Each row is a point. Two turns around zero, p and q, are shown by what they do to some points. Where does a point land after both, in the order given? Backwards means that the second turn is done in reverse. Each puzzle has new turns, and all numbers are rounded.

Turn p:
[ -7 -17] => [-11 -15]
[17 -2] => [16 -6]
[-7 46] => [ 3 46]
[ -3 -27] => [ -9 -26]
Turn q:
[ 21 -16] => [-18 -19]
[-42   2] => [ 7 41]
[-9  3] => [4 9]
[30 12] => [  8 -31]
Where do these land?
q, then p: [  3 -16] => [-16   3]
q, then p: [-12  -3] => [ 1 12]
p, then q: [-37   8] => [20 32]
q, then p: [-6  6] => [8 4]
q, then p: [51  4] => [-13 -49]

Turn p:
[ 32 -44  10 -18] => [ -2  42  21 -34]
[  5  19 -36  -1] => [ 31   2 -18  20]
[31 13 14  0] => [-5 19 23 21]
[-33   8 -10 -10] => [ -5 -17 -32  -2]
[-25  31  12  16] => [-15 -34  -6  23]
[-10 -27  10  12] => [ -5 -11  11 -28]
Turn q:
[ 19  21 -25 -19] => [ -3 -20 -15 -34]
[-12 -27   4   3] => [-11  -1   6  27]
[-34 -22  40 -19] => [ 13 -10  45  36]
[  9  29 -27  17] => [-11  18 -17 -35]
[18 -1  8 18] => [ 12  13 -19   6]
Where do these land?
p, then q: [  3  33 -35  20] => [ -1  16 -48  14]
p, then q backwards: [ 15 -15  15   0] => [-22  13  -3   4]
q, then p: [  3  -2  29 -28] => [ -1  16  34 -14]
p, then q: [ -8 -39  -6 -24] => [ -2 -34  13 -30]
q, then p backwards: [-12  24  -4  32] => [ 22 -22   4 -27]

Turn p:
[ -6  -4 -34 -27 -17  14 -38  11] => [-22 -30  -1 -26  13   2 -38 -16]
[-19 -30  19   1   3 -12 -12 -10] => [ 11   7  10 -10  15  37   9   2]
[-35   0  -7   3 -20   2  32 -18] => [-31  -3   5  33 -11  25  14  -4]
[ 43 -12 -23 -14 -24  -1 -25  35] => [-17 -16   5 -44  15 -34 -25  25]
[  3  22  14  28  32 -33  18 -15] => [ 38  13  19  30  -4 -16  31  -7]
[ -3   6   9  37  20  14  25 -25] => [ 20  -2 -12  21 -32   6  36  -1]
[ 33  -5   9 -27  19  -7  -4  -4] => [ 10  30   8 -29  -5 -17  -7  -9]
[-39  25  21  16 -29  18  13 -20] => [ -5  -5 -13  52 -18  33 -11  11]
[ 24  -2  -8 -17  17   4  -8  47] => [ -4   6 -21 -28  28 -38  -6  -1]
Turn q:
[ 14  -7   6   4  28   9 -12  43] => [  2  17  13 -42  12  26   7   2]
[ 11  10 -12 -14   2 -19  22 -18] => [ 13 -14 -30  15  10  -6  10   5]
[ 15   3 -14  36 -38  27  49 -26] => [ 10  36  -2  62 -21  -6  22  27]
[  6 -37  10  16   3 -26 -29  26] => [ 21  -3  45 -21  28   5 -14  -9]
[  2  14 -11  19 -35  29  37 -21] => [ -2  24 -10  47 -31  -6  12  24]
[-36   5  17 -15   3 -21   9  -2] => [-15 -32   0 -12  -1 -28   0  12]
[  6  22  18  -1   1 -11 -37  23] => [  9  10  -1 -39  -3  -6 -32  -9]
[  0 -19 -14 -17   5  -4 -43  45] => [  4 -14  23 -35   9  42 -30  -7]
[-21  12 -13   2  20  -2   0 -35] => [-32  -6 -20  18  16 -15   0 -11]
[  3  -2  12 -30  12  18   4 -36] => [-11 -15 -19   8 -17  -5  25 -34]
Where do these land?
q, then p: [ 4 46  0 -3 27  3 21 -9] => [-31 -21  13  14  12 -24   6 -30]
p, then q: [ 20 -17  20  24 -10  42  -5   6] => [ 13 -11  -1   3 -10  50 -13  23]
q, then p: [ -2  11 -52 -30   8  27   4  19] => [-28 -37 -48 -10  -7  13  -3 -11]
p, then q: [  3 -53  33  13 -35   9  25 -21] => [-17   9   2 -20 -54  26   8  44]
p, then q: [ 21 -39  -9  32 -29  -5  -8 -17] => [ 15 -20  28 -22 -35  18  23  16]
p, then q: [  2  18  -5 -14  16 -29   7  29] => [ -2   0 -17 -14  36 -28   3  -4]
q, then p: [ 31 -27   2   9 -22   4 -16  -3] => [ 26   9  -3  -3 -35  -5  -9  21]
q, then p backwards: [-22  17  26 -29  -9   5 -18 -20] => [ 18  17 -38  -8   2  29  -1 -11]
q, then p: [ -7  10 -26 -10  54 -17  -6  10] => [-10  -1 -19 -15   9   5  14 -57]
q, then p: [-44  14   6  13   0 -36  -8   9] => [ 16   6  13 -14  54   9  -3 -11]
p, then q backwards: [-6 20  6 -4 -1 -2  6 -2] => [  3   2  -7   9 -12   2  -3 -15]

Turn p:
[ 25  16  35 -26 -17  -8  35 -23  10  18  -7] => [ -2  17 -57 -22  18  16   7 -13   6  16  13]
[-35  18 -30 -15  -6 -11  -1 -20  -4 -14  -2] => [  8  22  18   6 -20  19   3  16  16 -22  28]
[ -3  -4  16  21  45  -4  15  23  -2 -14  -9] => [ 25  -8  -2  18  13 -32  16 -17  -2 -21 -24]
[  0   5  22  14 -11   8 -44  -8  27  19 -37] => [ 11 -23  -2  13 -27  -8   3 -16  -7  54  23]
[  1  29  -7   4  20 -14 -21   5 -20  16   3] => [ 28 -13  17  -3  17  -4 -22  -5  -4  -8  23]
[ -5 -15  19 -20  10 -15 -12 -43   9  25   9] => [  3 -18  -3 -27  13  13  36   7  19  19  25]
[ -1  10 -16   7 -19  29  11 -16  16  -5  50] => [-30 -24 -12  -4 -14  41  -8  15  -8 -28  -6]
[ 12 -22   8   3 -33  39  21  49 -23  -9  -3] => [-38  19 -16  27  11 -20 -30  19 -19  11 -42]
[-14 -13  20  -2  -1  -9 -31 -13 -16  -6  12] => [-7 -9 27 12 21 10 21  3 -2 15 14]
[ 26 -28  -4 -20 -26 -15 -31  28  -2 -29  38] => [-37   6  43  -5  21  29 -16 -17   9  17 -36]
[ 11   3  10  23   2 -20  25   4  17 -32 -28] => [ 13  28 -13   7 -17  -9  19 -38 -15  -8 -17]
[  8  -9 -19  40  -2  -2   8  14  -6  17  13] => [  8 -12   8 -16  -6  -7 -10  13 -37 -10 -23]
[-33   2 -41   8   1  -2  -6  60  15 -11 -18] => [ 30  15  30  29 -37 -12 -33  14  12  -6 -36]
[  8   9 -13 -37  36  24  30 -59 -20  25 -22] => [-12  -1 -37 -36   5 -35  13  17  31 -28  56]
Turn q:
[ 16 -20  14  32  13 -34 -33 -18  -4  23 -21] => [ -7 -32 -10  25 -37  -4   8 -11  47  -5   2]
[-24   5  14 -34  -5  14  -8  21 -27  17  13] => [  7  19  19 -23   9  27  21 -23  -6  15 -24]
[ 26   7  -2   9  -7  20   1  28 -18 -22  -9] => [-14  34 -20   6  18  -5  -8  14  13  16 -11]
[-11   6 -45  -5 -28   2 -39  34 -22   5 -20] => [ -7 -15 -51 -21  22  35  11   2   6  27 -26]
[ 11   4  19  20  -9 -32   7  31  38   0  35] => [ 14   5  20  15 -33  18  -6  57  -2  -6  -4]
[  0 -31 -17  32  32  28  14 -28  14 -30 -15] => [ -6 -22   1   1  29 -56 -33   2  15 -21   9]
[28 15  5 -4 31 34 31 -7 27 10 25] => [ 26  31  28 -10   6 -14 -30   8   3   0  44]
[-18  15   1  30 -20 -28  17 -16   7  13 -13] => [ -9 -32   3  40  -9  14  -4   1 -20   4   9]
[ 14 -12  18 -42  15  28  20 -30  24   3  -7] => [ 21  19  20 -16   8 -38  24 -16  -9 -12  38]
[ -4  -7  27  -1  12  23  27  30  16 -19   8] => [  7  24  36   0  15 -24  -3  27  -4  11 -12]
[  2  31 -20 -15  24 -20 -10  -2   9 -13   0] => [ -9  -3 -15 -28 -29  -3 -18   1 -18  14  12]
[-20  -8  -3 -41 -26 -27  11  -9 -38  25  15] => [ 22   6  -5   3 -10  32  25 -43 -32 -15 -25]
[-21  -4 -11  19 -31  -7 -38 -34 -25 -10 -10] => [-43 -32 -24   5  10  20  12 -20   6 -26  -9]
Where do these land?
p, then q: [ 30 -33 -24  12  -1   1  18 -20  14 -17   1] => [ -9  -4  -2   1   8  -7  29 -19 -49   2  -9]
p, then q: [ 27 -16  -1  39  35  40 -15  17 -34 -19 -33] => [-22 -34  -5  32 -54  -2   0 -19  -8 -23 -43]
q, then p: [-40 -12  26   8 -30 -29 -15 -24  -2  -7  22] => [-28  28 -10  43  -3 -18  35  11 -13  -2 -11]
q, then p: [ 25  29   2 -16 -14   8   3  18 -24   4 -46] => [ 32 -13 -16 -29 -13   5 -18  33 -14 -23  20]
q, then p backwards: [-19  18  -6   9   9 -36  -3  -5  29 -12  19] => [ -5   2 -34  29 -14  23 -12  -8   8  18  14]
q, then p: [ 17  24 -39  -5  -6   0 -26  10  40  -6  12] => [-19  -5  19  -1   7   8 -44  21  32  -5 -26]
q, then p: [ -5   0  -1  15  16 -22 -18 -32 -13  33  13] => [-43 -10   1   0 -22  19  27   1  -6  15   3]
q, then p backwards: [  8  21  30 -13   2  28  15 -22 -22  13  16] => [ 10  13  -5 -11 -11 -30 -16 -10 -20 -41 -11]
p, then q backwards: [-12  22 -35 -12 -14  18  27 -13 -15  -1 -19] => [ 47  12  -3   4   3  -8   0 -13  14 -24  25]
q, then p backwards: [ -9  -3  26 -31  22   1 -42  31  13 -25 -13] => [ 10 -65 -18 -10  -1  -9   7 -18  16  16 -12]
q, then p backwards: [  2 -11  -6 -17 -25 -24  27  16 -19  20  23] => [-21  19   9  29 -12 -28  21  20  15 -12   7]
q, then p: [-25 -39  28  11   5  15  30  24  32  18   5] => [ 14  -5 -23  -2  32 -26  14 -41 -14  23 -33]

Turn p:
[-16  46 -17  -9 -20 -29  12  18   5   8  25 -19 -29 -31] => [-29  34 -18  24 -35  30   3  21 -17  12  16  -1  18  29]
[ -6  30  -7 -12 -12 -23   5  -3  -3  -2 -39  18  -3 -36] => [-16  45  13  -5 -13  13   0   4 -23   2 -19  14 -31  11]
[-24 -14  11   4 -15  58 -40  32  -1  11  -3 -14  22  21] => [  8 -30  -5  -1  35  48 -20 -29  25 -25  -8   9  23 -25]
[  8  40   4   3  12 -16  24 -16 -28   3   8 -14  -4 -53] => [-16  46  -4  33 -18 -11  37   3 -31  -3  16  17  -3  -1]
[ 28  -4   1  19  44  -9 -21 -35  42  -2  -4  27  -3  15] => [ 11 -22  18   7   6 -35 -15  43  17  26   4   2 -38 -30]
[ -2  15  19  -6 -17 -24  16  -2  -5  17   9 -12   8 -47] => [-27  18  -3  16 -22   8  28   1 -40   1 -13   0  10  -5]
[  0  14   0 -12  14   6  12 -47   3 -28  22  29 -17  18] => [  0 -17  34  13 -12 -41 -11   5   8   7  25  24 -11  27]
[ 18  25  13  25 -21 -13  -4  19 -29  -6  -2  -5 -21 -14] => [ 13  35   0  16  17  16  29   9  -7  18 -10   4  19  19]
[ 11 -10   8 -19  28  -9 -15 -41 -11  16   1   4 -26   8] => [ 18  -5   7  36 -17 -36 -15 -15   3  19  -4  -8 -20  -7]
[  9 -23  -1   4  23  10  19 -26  25 -13 -23  -5 -32   5] => [  9  15  17 -16 -18 -43 -19   8  28   5  -2  -3   4 -20]
[-30  -1  15  18   2 -26   4   8 -14 -13  12   1  -5 -38] => [-26  14  10   5 -19  16  48  -8   8  12   0  -4  -1   3]
[-26 -22 -35  18 -52  15 -11  22 -13  11  -1 -32  44  33] => [ 12 -33 -45 -23  13  40   3  -6  16 -57 -27  -5  17  22]
[ 29 -10   3 -32  17 -28  -8 -25  16 -36   5   8 -18  -3] => [-28   4  12   8   7 -51 -17   7   2  31  -2 -16 -16  15]
[ -4  -9   6 -11  50 -17   8  -4  -8   3  -1  18 -12  28] => [ 20 -11  -2  -9 -13 -22  -4 -19   8  35  27  -5 -28  -5]
[ -2 -41  -9   5 -40  37   4  31   8  25   8  18  22  37] => [ 30 -47   8 -36  17  31 -18  -5  -5 -33  -7 -26  27   1]
[ -5 -14  13   3 -22  30   5  35  16   6 -17 -22  49  50] => [ 12 -39 -33 -50  31  22 -17 -11  -1 -18 -15  19  27 -16]
[ 11 -21 -25   2   8  38 -11  33  -4  -1   1   0  26   7] => [  7  -9  -9 -16  40  16 -10  -8   9 -32  20 -20   0 -16]
Turn q:
[-21  -2 -12  19  -2 -16  -8  -1 -36   2 -17   0  -2  25] => [ 16 -15   2  13  19 -35 -13   9 -26   3   9   7   0 -13]
[ 31 -14   0 -15  19 -41  28  -3  -3 -16  -8   4   9  -8] => [ -3 -25  14  -4   2  33   0   3   8 -33  11  30 -14 -20]
[ -6  33 -13  -7   3   0 -12  34  21   6 -20  25  -1   7] => [ 10   7 -26   1 -29  14  -2  17 -33  10  12 -11 -20  12]
[ -4  36   9 -59 -15  39  -7   8  -4  -4  10 -18 -36   4] => [ 32  32 -26 -50 -15   1  -4  -4  22  13 -14 -42  -3 -20]
[ 35 -21 -28  25  13 -59 -13  22  32   4   1  -4   6  -7] => [-16 -59 -14  38   8  44  -5  18   1 -13  14   8  -5  20]
[ 12  29  -2  31 -27 -10  14  14 -10   8 -16   3  17  25] => [ 29 -10  13   1   5   6  -6  -9 -32  27  31  14   5  16]
[-24 -40  10  30  14  -3  38 -46  40 -19  -6 -26  14 -20] => [-29   5  18  41 -16 -13 -13 -30  49 -11 -16  54   7  11]
[ 21  -8 -16 -28  10  18 -28 -19   8   9  14 -19  24  -8] => [  5  10 -13  -6  18  19  23  21  18 -10 -40   0  18  12]
[ 37  49 -34   1  -3  14  13 -11 -16 -22  53  16  15 -14] => [  1  -3 -10 -52 -11  16  35  12  -1  -9  33   8  61  10]
[-24   1 -22  -7 -36  -4  26  -4   9  30 -13  15   1  -8] => [ -3   6 -10   9  -6  -7  23   3   5  48  16  22 -22 -14]
[  0 -19  22 -20  -5   0 -18 -29   0 -11  -9  14 -23 -18] => [-34  11   8 -21   8  -3 -23  11  15   0 -22  -2 -14 -16]
[-28   8   7 -18 -32   8 -12  34  -9 -10 -14 -14  21 -11] => [ 31  -1  11 -14 -12 -26  11  13   7  15  -3 -15 -36  25]
[  0 -28  20  64  35  32  -7  32 -24  12 -13  24 -36  25] => [-28 -14  12  31   0 -25 -15 -50 -68 -10 -10 -39  11  -8]
[-19 -13  11 -16  -9  12   1   7  29  -3  14  10  -2  17] => [-10  26 -23   1   4  -5   2 -17  12  -2   5  -8 -24  14]
[ -9 -10  47   0  35  11 -14 -38 -37  13  24 -28  -5  -9] => [ -3  30  44  12  24 -18 -11   3  22 -29 -24 -26  34 -26]
Where do these land?
p, then q: [-22 -26 -17  -2  27  12  39  -3 -24  15  -4   2 -39  -7] => [  8   6   7 -32  18  26 -13   3  46  23  20   9  22  18]
p, then q: [ 17 -28  56 -12 -79 -15  -4  10  25 -15 -33 -31 -18 -10] => [ 53  28  33  25  -9  -4  -3  40 -38  10 -43  43 -46   3]
p, then q: [ 14   7  -8   0  37  10 -21  -2  16 -15  -9   9 -26  20] => [-20   1 -13  24  -1  31  -9  17   4   1   4 -36   8   9]
q, then p: [-47   3 -18  17   7 -16   1 -28 -29  18  -1  -5 -30  -3] => [-23   5 -12   7  -9  28  45  25 -13   9 -11 -27 -22 -12]
p, then q: [ 26 -19  16  18  -1 -51  30  22  16  -9 -50   0  25 -16] => [ 46  -2  -1 -11 -32  14  16  22   5  11  -4  -1 -33 -62]
p, then q backwards: [ 15  22 -31 -13 -15  35 -20 -12  42 -19   7  12  12  -8] => [  1 -11  24   9  18 -53 -31 -29  -2 -20  -3  14   4  -2]
q, then p: [-8 12 25 -1  1 -6 45 16  8 -1 14 25 -4 27] => [-10  -9  18  46 -10 -17   9  12  -2  -5  21  15  16  25]
q, then p: [ 13  21  -2 -35  17  36  24   5   6  34 -24  15  -6  15] => [ 14  49  13  22   2  -2  -6   0 -31 -37   5  23   5   7]
q, then p backwards: [-43 -26   5   3   1 -14 -54  20  27   1  11 -14   6   3] => [ 27  -7 -48  -9  -6 -30 -38 -28  -5 -17  17 -10 -10   3]
q, then p: [ 18  10  -5 -11  44  18  12 -19  -2   8  -2  -7  46 -21] => [  0  14  27 -44  30   1  10   0 -22  -9   3  39   7   4]
p, then q backwards: [ -9  45 -17  26  -3   2 -39 -20  -1 -15  -4   4   5  10] => [ -7 -18  -8 -14  -3 -39  -4 -18  32   5 -14 -11  38  -1]
q, then p backwards: [  1  -3 -30  -4  -7  -4  -5  13 -22  36  12 -33  -2 -11] => [ 17 -23  22  39   7 -10 -18   3  -5  13  25  -5  -4  12]
q, then p backwards: [-15 -22 -16  24   4  17  -9 -14   0 -22 -22  -2  26  25] => [ 17  19  12 -20 -23  -1   4 -37 -20 -14 -10 -12  14  17]
q, then p backwards: [ -4  27   8  -1   6  14  10  20 -19  -4  31 -22  -1   3] => [  4 -31 -10  13   4  14  27  10 -20   9  11  -1 -22   5]
p, then q backwards: [ -7 -11  28  -4 -17   4 -16  26 -22 -10  22  21   2 -16] => [ 37 -19  14  24  -9  11   7   9  -4  28  17   0   9  -5]
p, then q: [ 20  -6  -4 -26 -21 -48  20  -6 -27  -4 -10 -22  11  -9] => [ 45 -16 -12   2  11 -18 -13  13 -13  10  14  31   4 -35]
p, then q: [ 32  -6  10  20  -4   6 -13 -28   6   3  61  48  -7  -2] => [ -6 -24  47  35  23   3  -2 -45   1 -29  16 -28 -11  11]
